Every row gives one point. Examples show where two turns around zero, p and q, send a point. Where does a point land after both, in the order given? Backwards means that the second turn is done in reverse. Each puzzle has new turns, and all numbers are rounded.
In the rows, zero is written as 128.

Turn p:
[128 106 129] -> [128 107 135]
[143 160 120] -> [118 154 105]
[145 160  69] -> [ 68 160 114]
[100 118 144] -> [150 125 154]
[138 137 144] -> [142 131 113]
[115  86 163] -> [163  88 147]
Turn q:
[193  91  86] -> [104  61 176]
[120 132 144] -> [130 146 126]
[144 132 135] -> [135 129 145]
[100 143 150] -> [138 160 109]
[106 118 131] -> [114 138 111]
[105 153 123] -> [149 134 101]
Where do these land?
q, then p: [119 138 136] -> [120 137 118]
q, then p: [153 131 151] -> [157 133 111]
q, then p backwards: [118  86 172] -> [112 159  77]
q, then p: [108 154  89] -> [ 85 101 123]
q, then p backwards: [143 132  92] -> [139  93 140]

Turn p:
[118 132 102 127 137  93] -> [116 153 143 110 156 124]
[153 131 109 128 108 116] -> [111 112 118 108 143 111]
[148 116 103  96 116 159] -> [119  87 132  97 114 149]
[ 83 118 144 135 121 128] -> [134 167 115 136 108 144]
[143 119 180 146 148 126] -> [128 126 135 183 113 108]
[120 119 126 162 149 161] -> [144 120 115 160 141 162]
[131 161 131 103 117 113] -> [144 131 138 101 122  97]
Turn q:
[110 120 145 135 126 132] -> [123 134 143 138 146 123]
[117 133 115 147 104 136] -> [142 143 137 141 114 106]
[117 140 128 101 225 128] -> [ 85 138  65 133 164 184]
[149 101 124 137 104 117] -> [151  97 138 124 124 110]
[125 151 146 136 108 118] -> [142 148 154 115 125 134]
[114 133 128 106 112 129] -> [111 138 135 111 124 113]
[122 136 118 137 105 112] -> [149 141 133 117 122 111]
[170 110 121 125 141 154] -> [121  86 119 145 105 145]
Where do these land?
p, then q: [131 125 108 133 149 146] -> [112 112 129 152 130 140]
p, then q: [144 129 128 110 116 119] -> [123 126 131 109 143 114]
p, then q backwards: [149 138 134 155 122 152] -> [141  99 110 143 147 125]
q, then p backwards: [117  89 137 108 128 153] -> [173 109 129 133 131 111]
q, then p: [126 140 153 134 149  57] -> [147  79 187 126 127 136]
q, then p backwards: [117 139 111 152  85 112] -> [112 170 155 111 130 114]
q, then p: [113 137 126 104 146 157] -> [150 158 113 117 129 147]

Turn p:
[ 85 114 119 124 133  96 115 105] -> [138 128 115 103 128 148  91  93]
[150  95 166 163 154 167 104 118] -> [175 136 177 132 171 117 141 144]
[139 127  90 119 122 142 176 154] -> [107 139  93 128 114 146 176 145]
[159 114 121  86 107 118 184 107] -> [126 163  82 110  95  88 154 134]
[ 94 129 128 109  84 114 139 118] -> [115 108 117  92  94 121 123 102]
[118 160 126 139 125 109 160 120] -> [ 87 152 131 116 113 134 120 128]
[121 154 133 124 141 107 136 180] -> [ 82 107 110 136 150 137 118 151]
[136 139 136 129 157 167  63 126] -> [171 102 164 171 135 140 105 150]
[149 120 133 158 130 130  74 124] -> [151 117 161 165 153 122 121 104]
Turn q:
[ 96 139 132 144 181  81 142 126] -> [ 89 153 141 140 110 109 177 161]
[131 163 112 129 131 145 160 167] -> [150 157  81 136 112 106 128 124]
[128 129 154 118  96 107 119 103] -> [135 123 164 133 112 162 123 118]
[151 189 129 163 120 149 118 124] -> [189 133 120 171 139 122 133 146]
[127 113 131 130 138 193 149 160] -> [139 128  64  98 157 133 130 121]
[120 121 110 118 110  95  86 129] -> [103 123 159 146 121 128  87 139]
[168  98 131 123 104 128 129 112] -> [149 107 155  96 132 126 112 107]
[ 96 140 113  98 168 103 114  78] -> [ 75 119 155 173 134 120 162 110]
[ 93  80  99 122 117 132 140 129] -> [ 86  91 107 104 109 129 116 126]
[169 109 170 135 115 148 123 151] -> [165 146 134  84 154 148 113 129]
Where do these land?
p, then q: [143 115 160 111 144 151 177 162] -> [101 178  97 113 102  98 121 122]
p, then q: [106 142 109 131 157 153 130 176] -> [120 125  71 100 152 127 123 138]
p, then q backwards: [162 133 158 160  80 113 143 160] -> [129 109  98 112 190 109 132  94]
p, then q: [121 141 131  93  99 102 119 166] -> [ 82  92 132 114 112 121 108 142]
p, then q: [120 149 109 120 123 130 104  62] -> [177 111 159 151 134 158 101 126]
p, then q: [140 123 127 119 146 149  90 121] -> [156 130 142 106 148 115 121 148]
p, then q: [105 129 158 171 134 149  77 105] -> [145 147 163 104 179 167 146 128]
p, then q: [120  99  93 126 120 114 160 103] -> [145 110 120 161 114 112 133  86]
q, then p: [133 121 106 122 150  93 151  97] -> [108 138 122  81 130 104 118 108]

Turn p:
[154  93 167 106 118 160 159 159  90 118  87] -> [128  67 120 148 151 144 174 133  78 152 124]
[ 91 116 116 158 143 100 109 147 137 130  95] -> [116 160  85 125 116 147 156 115 141 100 123]
[157 162 126 106 131 110 138 108  93 147 155] -> [108 107 166 108 118  91 108 124 134 146  99]
[144 174  98 166  96 158 142 151 100 110 164] -> [160 139 137  54 144 104 119 116 110 165 145]
[156  98 172 119 161 159 111 144 131 144 122] -> [101  82 103 147 139 164 109 156 117 139 133]
[102 125 142  98 159 130 117 126 148 127 167] -> [ 94 144 151 151 139 145 108 136 159 137 150]
[152 118 142  99 142  92 154 124 172 150  98] -> [142 105 121 183  93 136 133 130 159 137  94]
[128 105 106 186  84 138  96 144 147 124 134] -> [160 170  77 113 125 125 107 125  90 119 150]
[104 157 129 129 115 138  85 144 139  99 126] -> [126 164 142 101 109 160 135 144 116 122 153]
[ 71  91 102 122 106  92 108 107 117 124 161] -> [ 97 192 135 156 139  92 128 103 119  99 145]
[105 175 150 113 132 115 161  86 159 147 116] -> [153 132 176 140 128 152 120 118 170 112  82]
[140 140 128 130 143 125 158  84 112  97 144] -> [140 119 157 120 157  91 134 156 151 121 117]
[158 111  86 131 132 148 126 139 118 145  95] -> [139  85  96 118 105 113 134 108 119 115 149]
Turn q:
[165 174 157 110 123 117 130 115  81 120 104] -> [ 80 155 104 116 115 136 152 124 184 135 128]
[119 103  96 102 104 134  65 146 147 106 140] -> [170 129  95 130 143 111 131 149 104  81 170]
[111 103 123 114 103 102  82 158 135  59 184] -> [166 137 132 115 175 155 165 127 102  75 190]
[165 108 149 150 155 144 172 104 115 121 131] -> [110 120 127 151 144 144 130  76 138 158  93]
[112 127  74 110 116 121 146 154 178 141 103] -> [150 130 162 146 103  63 119 143 104 119 140]
[127 160  87 149 138 137 141 143 139 168 129] -> [123 126 152 149 122 104  89 159 132 162 137]
[143 131 165 118 157 144 122 112 132 125 137] -> [123  96 110 109 135 139 127 102 151 134 122]
[126 134 176 157 134 129 142 114 138 121 118] -> [137 128 142 107 116 159 122 101 149 136 100]
[161 113 167 153 135 101 130 100 115 147 128] -> [125 140 104 113 115 160 139  97 127 174 114]
[138 118 163 145 119 149 132 144 120 129 136] -> [149 126 125 126 148 148 140 129 148 138 101]
[ 88  99 105  80  83 121 102 143 151 115 185] -> [164  95 133 137 134 132 173 166  82  83 173]
[103 157  92 139 155 128 148 108 133 154 101] -> [ 93 126 150 134  99 107  79 138 118 137 122]
[ 91 132  83 114 151 121 141 160 118 166  90] -> [101 138 147 117 126  70 103 170  98 132 111]
[142 133 155 152 117 145 139  90  90 121 108] -> [104 147 107 142 116 167 125 113 152 128  92]
Where do these land?
p, then q backwards: [ 99 148 159  99 111 127 120 155 134 100 209] -> [138 162  98 187 142  76 156 158  99 140 142]
q, then p: [104 168 116  91 100 129 108 119 138 112 169] -> [135 157 121 143 166 122 126 142 117 179 166]
q, then p: [175 100 129 156 135 115 112 111 117 133 115] -> [137 112 139  97 109 108 100 104 145  96 124]
p, then q backwards: [109 150 147  93 113 153  95 149 163  78 147] -> [110 165 111 165  90  78 126 134 123 133 167]
p, then q: [123  95 123 108 158 104 136 120 131 145 116] -> [148 143 157 135 118 142 103 113 100 119 123]
q, then p: [150 116 130 159 142 162 108 107 123 186 102] -> [127 120  91 114  72 128 113  95 110  92 139]
q, then p: [140 111 141 143 106 142 167 102 126 135 117] -> [167 117 114 119 136 139 133 119 111  98 105]
p, then q: [142 132  96 173 117 130 116 107 152 137 120] -> [132 150 106 145 128 109 138 115 140 115 177]
p, then q: [151 109 103 157 151 143 151 103 150 144 102] -> [153 144 114 153 140 105 123  84 104 126 156]
q, then p: [107 114 119 180 154 134 126 109 110 132 100] -> [105 120 138  93 104 154 130 133 107  84 134]
q, then p backwards: [113 157 125  86 103 145 109 117 111  81 157] -> [ 98 104 115 117 175 152 104 105 133 107  91]
q, then p: [134 160 137  95 163  98 168 181 104 120 125] -> [100 147 153 173 141 161 143 114 177 143  91]
q, then p: [132 119 148 159 117 103 125 108 135 161  85] -> [146 113 154 114  86 133 120 100  94 115 113]
q, then p: [112 111 119  93 121 107 152 206  98 128 129] -> [ 99 117 130 132 137 139 180 122 173 174  86]

Turn p:
[113 105 141 105 168 136 134 153 114 117 136 119 141 104] -> [115 143 126 117 158 121  96 130 119 121 125 136  96 163]
[162 187 107 117  94 151 160 131 102 121 112 126 155 165] -> [144 141 106 159 126 112 177 177 133 107 173 101 159 127]
[129 123 152 166 178 103 138 151 114 123 138  96 119  88] -> [115 172 162 131 124 127  80 123 115 113  88 105 106 140]
[186 124  84 116 109  78  69  64 153 109 130 127 122 102] -> [132  56 173 124 143 156 118 101 110  85 147 120 158  57]
[115 171 137 110 120 158 140 134 155 143 102 159 130 119] -> [119 142 129 124 113 155 170 146 158 121 148 161 130 150]
[165  93  72 110  83 104 100  87 218 113 142 104 140  94] -> [133   8 157 135 141 144 148  97 139  75  99 130 129 101]
[107 161 138 140 113 147 162  91 108 110 118 142 138 173] -> [132 143 100 123  78 106 161 144 123 141 173 112 119 120]
[114 120 132 101 146 111 145 149 138 122 142 148  85 140] -> [142 143 125 124 140 115 107 130 166 141 125 160  99 108]
[123 148 106 133 106 140 101 133 134  93 113 131 142 144] -> [150  96 120 138 110 151 125 153 127 132 154 119 142 138]
[137  80 130 134 175 117 120 132 144 145 114 127 125 145] -> [134 140 100 125 140 137  97  72 131 116 109 133 123 128]
[125  88 146 176 126 164 145 177 109 136 131 140 121  88] -> [ 85 153 111 157 139 155 119 142 115 164  72 119 106 152]
[ 89 112  90 127 135 143 139 133 121 162 129 129 119 123] -> [ 90 120 106 111 128 110 115 124 162 144 116 133 146 145]
[113 122 162 134 117  89 137 138  91 133 104 127 146 140] -> [146 161 109 106 115 113 121 148  84 128 111 140 141 121]
[134 101 167 113 145 132 106 104 108 138 149 105  89 112] -> [126 144 159  91 164 127 123  95 115 158 121 111 105 112]
[136 188 115 132  75 146 117 119 131 129 119 102 137 172] -> [169 112 134 136 104 122 178 155 140 135 156  96 173 134]
[101 125 169 136 158 128 135 152 109 155 170 164 139 138] -> [115 175 132 147 124  99 115 110 112 167 129 171 116 151]
Turn q:
[101 117 142 114 121 102 144  99 131 143  96 145 118 129] -> [142 133 140 144 125 116 118 127 122 130 104 148 162 169]
[149 106 114 122 180 148 155 130 123 151 169 124 114 161] -> [ 89 111 179  78 147 151 127 130 111 136 145 130 126 119]
[129 122 176 123 138 148 113 126 170 120  96 143 122  95] -> [148 163 103 134 144 118 112 101 132 140 120 181 141 107]
[129 153 149 125 134 129 127 102 140  85  78 172 131 130] -> [168 115 108 168 165 113 115 130 115 109 136 171 141 132]
[157 109 106  88 134 157 132 150 100 170 130 108 123 153] -> [144 145 186  98 117 155 157 135 111 149 141 105 118 117]
[113 138 165 109 149 131 105 143 141 109 140 138 161 155] -> [137 119 111 118 150 152 152  95 147  96 142 141 154 115]
[164 168  99 164 115 110 112 114 100 130 107 117 129  95] -> [137 138 104 161 127 100  99 141  97 131 144  77  97 128]
[113 193 139 168  98 120 136  82 149 146 122 117 167  89] -> [115 120  59 170 121 110 122  83  84 135 101 113 108 157]
[117  82  82 123 152 175 167 164  93 138 154 113 134 134] -> [104  96 191  97 108 142 149 151 124 143 102 112 120  74]
[126  97 137 128 130 116 139 144 179 105 121 101 152 164] -> [102 132 133 127 162 107 179 117 171 134 128 147 137 131]
[119 122 101  91 124 125  98 122 149 107 142 138 133 122] -> [149 132 112  92 121 112 148 145 135  95 123 141 120 131]
[115 103 122 115 128 157 134 149  84 122 155  77 110 161] -> [104 125 189 127  91 158 149 128 153 112 139 116 108 108]
[130 118 152 136  94 134 117 103 159 105 135 154 106 142] -> [141 115 107 129 126 124 117 124 158 137 143 176 112 157]
[145 190 134 168  64  81 139 140 118 138 133 151 153  81] -> [130 118  36 174 106 131 115 146 109 163 133  81 134 148]
[125 135 100 113 155 125 157 156 105 141 148  97  80 119] -> [ 85 155 164 119 113 157 119 171 109 118 120 113 121 116]
[103  88 103 129 158 147  92 164 121 146 127 136  94 172] -> [144 132 184  87 151 156 112 139 177 115 106 116 119 117]
[139 135 154 161 101  71 108  89 113 119 124 143 148  73] -> [135 126  69 154  99  76  85 114 124 132 147 108 156 149]
Where do these land?
q, then p: [ 82  86 124  73  96 143 155 127 101  79 112 154 161  90] -> [113 112  88 167 130 151 154 177  74  93  81 159 124  98]
p, then q: [117 135 124 117  75 127 139 109 140 139 137 134 148  73] -> [130 112 150 150 115 140 136 142 151 143 101 153 185 111]
p, then q: [114 138 162 128 124 110 120 143 120 154 136 139  94 139] -> [151 144 102 129 141 146 123 119  91 148 130 124 142 142]
p, then q: [132 138 144 127 133 126  98 127 102 142 112  89 137 121] -> [133 134 143 137 126 140 158 101 110 106 156 115 138 118]
p, then q backwards: [106 137 148 101 169 100 169 105  99 133 141 141 153 100] -> [150 120 112 113 165 123 121  85 153 106 143  89  95 102]
p, then q: [161 134 119 130 131 133 134 120 158 120 131  88  84 175] -> [ 88 167 117 126 139  83 137 119 109 152 152 145 100 132]
q, then p: [177 107 135 177 136 154 114 154 180 114 130 108  89 125] -> [107 142 186 113 120 138 110 100 191 139 127 174 136 129]
q, then p: [127 126 138  72  95 162 178 166 127  96 141 162 198 107] -> [ 46 123  77 165 157 110 156 166 112  98  88 139 119 123]
p, then q: [123 162 129 114 127 100 100 113 124 106 117 156 137 108] -> [146 109 104 112  97 154 124 125 142 130 148 141 142  97]
q, then p: [ 87 139 122 108 156 137 118 114 137 157 106 140 139 127] -> [135 146 104 109 132 153 132 133 104 101 165 110 125 119]
p, then q: [129 124 146 179 132 121  98  85 128 141 117 125 125 171] -> [138 121 124 139  76 103 141 101  91 146 140 111 102 152]
p, then q: [166 111 105 137 138 142 105 111 109 152 127 139 100 145] -> [107 127 120 109 120 100 122  89  94 117 102 119 116 116]
p, then q: [140 139 100 180 150 156 118 151 134 118 173  96  87 168] -> [ 93 169 116 129 147 103 123  70 148 158 130 103  86 159]
q, then p: [160  95 103 141 121 111 121 175 175 122 167 103 128 146] -> [133 127 145 108 132  94 130 127 197 108 107 167 111 157]
q, then p: [100 152 120 135 136  99 155 121  87 147  74 145 140 125] -> [144 152 105 139 114 144 111 121  75 118 115  81 152 147]

Turn p:
[135 125 136 118 120 124 123 125 136 120 106 116 119  96] -> [129 147 139 141 110 113 135 126 114 127 154 132 130 121]
[118 137 113 140 139  88 126 113 117 112 132 137 147 126] -> [123 131 129 121 165 117 109 105 137 110 138 120 144 129]
[118 181 182 113 115 151 138 128 130 121 125 135 143 129] -> [163 159 144 124 109 147 126 152 156 140 114 149 170 120]
[165 104 124 125 131 142 123 122 137 136 161 140 111 127] -> [126  88 110 110  98 122 121 139 121 132 140 116 117 136]
[131 104 114 108 129 138 119 110 110 129 115  88 127 123] -> [127 145 126 139 136 115 126 137  99 156 138 102 103 122]
[115 131 125 131 145 135 142 156 111 109 124  90 127 118] -> [137 141 123 142 157 100 150 151 128 132 123 144 115 114]
[124 124 108 107 140 115 132 124 143 119 127 130 109 134] -> [114 116 125 132 135 140 124 127 122 121 145 125 121  98]
[137 108 137 121 148  89 135 123 121 120 104 129 127 141] -> [112 126 136 114 142 115 148  97 123 135 135 110 141 103]
[118 120 159 117 142 147 130 149 157 225 179 132 147 138] -> [110 102  94 127 104 177 151 138 186 188 132 140 118 179]
[147 111 133 130  63 143 136 125 141 115 129 146 127 138] -> [161 115 125 150  80 135 120 109 112 109 105 111 132 131]
[120 114 116 157 135 146 136 114 136 120 130 141 127 129] -> [123 101 141 133 135 124 113 127 110 126 115 142 128 142]
[112 111 119 130 145  74 138 122 121 118 128 128 136 130] -> [117 118 128 132 170 117 136  95 136 121 146 112 139 118]
[116 146 118 174 114 142  93 124 128 118 122  95 128 143] -> [138 147 162 129 137 112 104 129 139 118 101 136  84 143]
[111 129 142 125 115 128 106 128 114 139 132 148 117 129] -> [127 133 144 123 123 149 138 137 135 114 129 109 133 148]
[145 122 113 113 124 147 129 151 135 108 114 149 142 125] -> [110 130 107 140 106 118 124 138 113 111 108 131 143 114]
[133 180 110 140 143 139 143 132 111 138 119 146 114 123] -> [133 146 118  92 142 148 122 140 117 108 125 170 131 130]
Turn q:
[106 132 133 118 175 143 121 115 135 137 112 127 125 112] -> [123  98 110 147 137 140 135 146 113  97 120 135 110 117]
[150 151 113 143 120 132 139 112 133 178 114 118 118 171] -> [123 125 128 148 138 108 121 111 178 106 126  86 134 153]
[135 122 126 117 113  98 139 122 141 115 118  81 139 125] -> [121 143 126 130 106 167 100 106 126 140 110 113 133 126]
[ 92 110 146 119 124 127 125 149  88 120 122 140 120 154] -> [128 131 128 117 158 124  99 142 131 145 164 154 100 130]
[152 128 114 142 116  98 151 142 152 125 119 146 143 117] -> [134 143 147 136  92 101 122  99 117 130 118 120 134 113]
[114 133 139 114 120 120 149 129 145 125 143 139 141 115] -> [116 137 113 125 113 127 136 105 117 124 137 149 134 119]
[138 117 144 123 132 124 112 125  67 124 161 146 138 118] -> [121 138 169 123 164 136 152 135 114 148 139 161 121 149]
[150 118 133 123 133 124 118 167 151 139 163 125 143 136] -> [158 145 125 104 107 125 150 108 119 124 126 126 108 157]
[127 112 141 155 118 108 138 112 154 144 133 124 129 123] -> [128 159 132 121 123 127 119 116 133  95 114 125 141 114]
[157 123  90 118 121 144 151 126 148 129 119 141 106 116] -> [140  95 143 125 103 119 144 114 139 129 137 100 147 104]
[148 137 143 122 118 139 102 127 139 118 122 145 115 114] -> [116 120 134 110 106 118 146 156 135 133 115 134 131 129]
[112 142 142 128 164 145  89 122 141 107 145 132 116 163] -> [150 137  95 145 129 137 149 178 143 122 134 141 108 142]
[144 126 128 134 122 151 145 113 131 116 112 108 146 115] -> [135 106 128 131 127 138 117 117 131 134  99 134 158 126]
[123 147 132 136 120 148 139 139  67 118 123 104  97 132] -> [119 106 141 129 159 136  99 152 121 149 160 122 153 162]
[ 72 121  95 129 126 121 104 119 127 125 115 145 144 110] -> [115 136 102 133 160 117 132 135 104 143 122 121 108  77]
Where do these land?
q, then p: [128 110 123 130 113 132 162 126 147 132 109  96 133 129] -> [116 145 140 139 110 113  90 133 114 140 135 108 122 135]
q, then p: [116 114 128  94 131 150 140 105 138 167 153 106 109 123] -> [132  95 125 158 139 123 100 162 104 150 127 130 135 104]
q, then p: [115 156 100 147 109  99 133 133  97 154 143 117 137 137] -> [135 139 144 103 175 131 112 128 157 154 132 137 108 132]
q, then p: [153 139 113 135  97 138 110 120 139 129 137 111 138 132] -> [125 153 118 140 125 140 122 106 129 160 120 142 120 113]
q, then p backwards: [111 113 144 154 119 108 116 126  97 141 108 153 123 112] -> [118 141 110 143 163 134 106 117 122  96 105 114 124 125]
p, then q backwards: [130 167 120 146 149 123 112 125 130 130 139 152 133 104] -> [118 123 179 138 112 137 140 129 119 138 132 127 109 138]
p, then q: [106 117 128 109 143 158 140 135 118 113 114 129 130 130] -> [133 114 133 129 145 105 105 122  97 124 125 133 121 140]
p, then q: [111 107  97 121 138 111 131 113 144 111 108 133 137 152] -> [122 125 126 134 162 146 122 156 105 110 109 134 131 110]
p, then q: [151 139 157  92 146 135 120 159 158 111 122 145 141  96] -> [115 163 103 110 118  96 133  89  97 152 123 131 137 113]
q, then p: [112 128 118 134 130 137 118 144 119 114 109 126  90 124] -> [120 129 108 137 126 110 152 147 147 123 135 113 108 136]
p, then q: [172 108 140 148 159 129 120 143 107 103 141 113 138 115] -> [109 156 147 137 106 146 112  98 116 135 146 114  90 116]
p, then q: [116 117 113 152 136 111 113 138 158  98 168 138 142 120] -> [162 170 125 122 113 139 123 150 123 121 115 132 110  94]
p, then q: [138 128 157  95  96 127 175 120 110 128 142 145 112 138] -> [146  97 155 117 132 135 139  85 132 147  98 125 156 143]
q, then p backwards: [139 158 157 127 126 119 120 109 103 135 118 115 135 152] -> [ 95 130 123 143 136 141 103 137 140 147 135 133 159 119]
q, then p: [121 120 124 137 128 142 111 124 156 155 109 140 124 155] -> [116 124 132 142 122 112 124 115 127 112 154 139 111  92]
